Each row of a before or after table is a point. One or more steps were done to the points. Then noise was added and the rows were shuffled. The steps act on how far a point lies along the listed directions, d1 being the first. What was done? A step turns or swaps two directions, mirrors them in a line or flattens them onto one, adds a multiple of one to another, or multiplies one. Angles are multiples of 10 degrees, from the lower direction toward the higher: turns from -170 to 170, lines from 10 to 170 but not 90. Use the fewest steps. Two steps may share a direction if one is a turn and the other turns, adds or multiplies; they go together, in the order done. Otherwise the lowest direction goes first.
In the rows, 128 means zero.

Directions:
(1): [ 90 115  93]
(2): [124  80 151]
(3): [165 109  95]
Before:
[[135 141 138]
 [154 145 160]
 [125 178 125]
 [107 112  82]
 [118 119 102]
 [159 111  84]
 [164 114  92]
 [ 78  98  77]]
After, 8 rows:
[[170 144  73]
 [131 163  75]
 [148 153 151]
 [128 149  98]
 [130 130 142]
 [162 136  85]
 [140 104 170]
 [ 97 163  54]]
Steps: turn d1 and d2 by -50 degrees; add -0.5 times d3 to d2

Directions:
(1): [ 73 125 125 165  94 138]
(2): [130 170 116 172 166 109]
(3): [ 89 168 154  88 142 132]
(4): [139 139 159 131  93  72]
(5): [105  83 158 136 168 106]
(6): [106 120  74 103 131  89]
Before, 9 rows:
[[168 158 128 156  67 107]
 [185 109  80 157 106 134]
 [162 140 147 104 113 120]
 [154 125  68 139  84 113]
 [107 179 117 118 140  72]
 [126 168 136 146 140 121]
 [150 122 133 145 110 171]
 [182 191 126 151  97 145]
 [140 157  84 139  75 104]]
After:
[[160 123 141 149 109 159]
 [155  91 126 117  56 137]
 [160 110 186 130  89  93]
 [161 132 142 113  81  77]
 [108 128 154 156 109 116]
 [160 113 116 117  65  94]
 [ 95 155 144  85 135  75]
 [123 146 161  98 136 129]
 [151 148 197 121  74 135]]
Steps: turn d1 and d2 by 160 degrees; turn d2 and d3 by -50 degrees; turn d5 and d6 by 20 degrees; turn d4 and d5 by 50 degrees

Directions:
(1): [174 137 162  93 133 102  83 114]
(2): [117  89 137 141  94 168  76 138]
(3): [147 154 129 156 177 152 108 176]
(4): [ 88 171 178 149 129 138 119  98]
(5): [170 100 169 173 120 128 162 123]
Before:
[[ 74 190 163 160 170  91 184 101]
 [153 199 139  88 155  86 105 113]
 [124 135  99 143 118 119 145 118]
 [112 189 162 147 175 127 127 149]
 [146 152 133  92 168 100  84 131]
 [133 183 182 161 176 106 151 130]
 [172 109 109 114 103  91 141 132]
 [174 110  98 121 123 110 133 163]
 [129 136 154  98 103 121  89 101]
 [115 184 137 143 163 120 193  97]]
After:
[[ 82 115 126 143 123 158  84 139]
 [148 151 132 127 119 110 114 107]
 [167  92 106  66 139  90  48 150]
 [101 116 115 126  87 172  54 148]
 [130 142 174 173 106 134 137 124]
 [186 109 124  77 127 128  63 125]
 [ 87 121  97 130 114 154 130 140]
 [163  82 104 103 127 126  78 171]
 [136 120 105  96 137 126  84 167]
 [133 122 164 170  90 137 129 123]]
Steps: turn d1 and d2 by 130 degrees; multiply d3 by 0.4; mirror d4 and d5 in the line at 110 degrees

Directions:
(1): [162  95  98 132 114 133 156  89  94  93 176]
(2): [101  83 141 151 151 120 156 134  88 102  71]
(3): [122 173 156 138  72 133 188 121 110 140 118]
(4): [133 146 148 138  85 122  68 122 111  69 113]
(5): [174 143 152  87 154 140 159 159 151  79 117]
Before:
[[142  78 151 126 159 144 235 138  79  96 102]
 [115  81  97 131 104 111  77  88 116 122 169]
 [113  56  96 147 174 109  88 122 112  78 103]
 [172 146 120 115 134 144 164 127 161 120 154]
 [135 150 141 116 139 128 148 152 140 117  97]
 [131  95 130 134 139  99 129 118  87  78  84]
 [165 120 108  95 150 132 135 126 147 117 165]
 [ 82  60 112 145 185 126 120 148 159 174  99]
 [ 88  76 118 137 194 107  89 138 121 128  93]
 [ 99 110 157 171 125 117 117 135 100 110  56]
 [ 90 120 110 138 104 108  86 122 152 176 146]
 [137  94 132 118 142 133 134 143 134 103 125]
 [149 177 159 107 137 143  93 164 156 118 113]
 [148 144 145 150  74 126 104 102 107  91 146]]
After:
[[141 116 132 126 119 101  95 117  99  67  98]
 [159 117 111  99 157 132 152 130 147 124 155]
 [114 136 158 165  94 116  85 129 111  96  74]
 [108 150 135 133 114 127  20 152 193 150 123]
 [200 161 152 114  59 150 118 106 100  38 178]
 [ 75 100 110 137 146 102  83 139 162 192 121]
 [ 95 140 134 126 145 107  22 142 150 121 102]
 [141 117 139 119 125 135 122 141 137  99 130]
 [174 134 120 120 130 145 192 118 147 117 154]
 [ 89  45  96 133 169 106  65 119 134 143 128]
 [127 156 164 123 144 146 192 155 123 138  93]
 [123  75 129 156 144 124 168 110  92 112 120]
 [146 167 144 117 109 128 162 137 128 107 117]
 [109  97 115 139 155 106  24 135 142  83  97]]
Steps: add 0.7 times d5 to d3; turn d1 and d3 by -30 degrees; swap d2 and d4

Directions:
(1): [178 113 102 134 175  93  91 142 109 118 144 173]
(2): [140  90 123 155 153 119 117  96 194 129  81 107]
(3): [132 153 199 130 133 117 144 107 150  91 123 181]
(4): [152 112 129 106 142  98 207 155 149 162 141 129]
(5): [109  80 118 105 142 157 141 148 144  57 159 123]
(6): [165 162 100  89 133 117 149  72 113  91 120  96]
Before:
[[109 129 142 133 109 129 131 141 118 163 121 122]
 [118 143 129 144 115 138  86  93 130 123  90  99]
 [126 149 119 125 120 125 119 115 107 133 124 119]
 [129 111 126 125 136 135 139 111 158 127 105  88]
 [112 123 147 133 115 141 131 149 119 137 139 139]
 [103 138 144 128 105 153 109 129 121 117 130 126]
 [124 141 116 115 115 127 139 123 120 126 130 116]
 [144 129 128 120 141 117 128 119 137 131 130 130]
 [122 138 139 120 129 123 141 122 118 120 135 123]
 [117 129 142 140 122 134 102 145 114 137 138 143]
 [112 123 126 126 123 134 140 123 138 139 120 110]
 [129 132 127 122 121 127 135 139 120 121 139 130]
 [127 140 141 119 125 123 145 116 124 122 134 129]]
After (13 x 12):
[[133 133 123 134 119 112 129 126 118 179 108 113]
 [123 137 135 116 121 124 156 123 125 134 136 119]
 [129 137 109 116 120 123 135 131 115 132 135 120]
 [ 97 162 124 172  99 158   7  91  94 124  86 109]
 [125 118 129 127 122 138 134 129 129 129 127 118]
 [127 160 119 136 117 123  94 110  96 139 118 126]
 [122 139 138 144 122 137  83 111 120 120 118 130]
 [133 127 124 118 125 126 144 136 127 116 139 126]
 [121 114 112 126 131 128 139 135 131 148 127 113]
 [124  97 120 126 139 135 137 148 143 140 129 104]
 [ 98 137 121 135 104 168  66 109 112  97 120 108]
 [139 132 141 119 135 115 143 129 139 141 134 136]
 [120 134 133 117 128 125 147 126 118 125 137 115]]
Steps: turn d1 and d3 by 50 degrees; flatten d2 and d6 onto the line at 140 degrees; multiply d4 by 2.5; multiply d5 by 2
